Each row is a point. To make a cloud, some directions were put in groups of two or more. Within a group, all points are equally far from the middle, so they leave a hole (a ring in 2 directions, a hollow ball in 3). The other directions are filled evenly. Then the cloud was stretched, turned, moved and blurred a little. How many holes are there, and how many directions does each take, smallest first?

Cloud (13 x 2):
[[ 41  34]
 [ 32  31]
 [ 39 -31]
 [ 19  32]
 [-23  29]
 [ 46 -11]
 [ 31   4]
 [  8  -3]
 [-18  -9]
 [ 60  -7]
 [-12 -14]
 [  6  46]
 [  1  -4]]
Holes: 0

Cloud (26 x 4):
[[  1 -19 -55  21]
 [ -1  17 -52   5]
 [ 37   9  18  11]
 [-16 -27   1  27]
 [ 22   1 -10   1]
 [ 25 -24   8 -51]
 [ -8  37  -9  23]
 [-23  30  -9  20]
 [-42 -48   1  -1]
 [ 11   3 -35 -27]
 [ -8  13  15 -38]
 [ -6  60 -28 -14]
 [ -1   7  49  23]
 [ 17  20 -33  33]
 [  0  41 -26  40]
 [ 11  51 -41  21]
 [ 47  15 -40   5]
 [ 17 -22  -6 -40]
 [-24  31  20  43]
 [ 24 -25  27 -55]
 [ -5  33 -34   7]
 [ 49  32  27 -22]
 [  3  -7  19   0]
 [-11 -28 -12  42]
 [-44  25  34  13]
 [ 18 -26  -1 -51]]
Holes: 0

Cloud (50 x 6):
[[-41 -12  11 -11 -14  40]
 [  8  30  -1 -29   8  34]
 [ 13   3  17 -15   2  51]
 [ 32 -13 -34  10 -26 -17]
 [ 11   8  25  48 -24  12]
 [-45 -13  -8 -16  -3  33]
 [-16  18   0  41  20  33]
 [ 23   5 -45  -9   6  23]
 [-14 -39 -21  36  14 -21]
 [  0  21  20  38 -19 -55]
 [-29  12 -35 -15 -39  -9]
 [-39  30 -41  37   0   6]
 [ 30   5 -26  -7  26  14]
 [-27  10  17 -40 -19 -24]
 [ 30   2 -33   8 -13 -42]
 [ 24   2   1 -18 -48  22]
 [-27  17  -9  -3 -60  -8]
 [ 17  33 -17 -17 -43 -18]
 [ 28  32  -7  -2 -38 -31]
 [ 15  24  16   1 -12  46]
 [ 11  38  -7  19 -23 -52]
 [  1  59  -3  -3 -23  -7]
 [ 36  -2  -2   8  26  13]
 [ 21  -8  -6  53  10 -11]
 [  5  -5  37  14  28   7]
 [ -2 -24  -3 -16  32 -26]
 [-54  -9   8 -17   5 -10]
 [  7  11 -39 -29   4 -24]
 [-34  39   3  21  22 -30]
 [-16   4   0  -4  18  53]
 [-29  36   0  51  -4  13]
 [ 39 -11  16 -20 -15 -24]
 [ -2   3 -49 -13  15  28]
 [ 20  26  11  32  12 -37]
 [ 16  50  11  22 -21 -26]
 [ 22  -9 -48  22  -1  15]
 [-42   9 -56  13   1  -5]
 [ 17   9 -12  45  13 -42]
 [-11 -31   5  12 -21  41]
 [-10  24   3 -40 -10 -35]
 [ 18 -16  -2  25  22  32]
 [ -4   7  39   8  24  22]
 [-24 -27 -37  41 -19  -6]
 [ 13 -17  21  26 -30  29]
 [-29  16  34  -3   9 -41]
 [-13 -14  34  42   7  14]
 [-28   6  43 -20  -9 -30]
 [-49 -20  20  17 -30 -10]
 [-39  41   0  20   0 -44]
 [ -2   1  -2  20 -49  35]]
Holes: 1 (6)
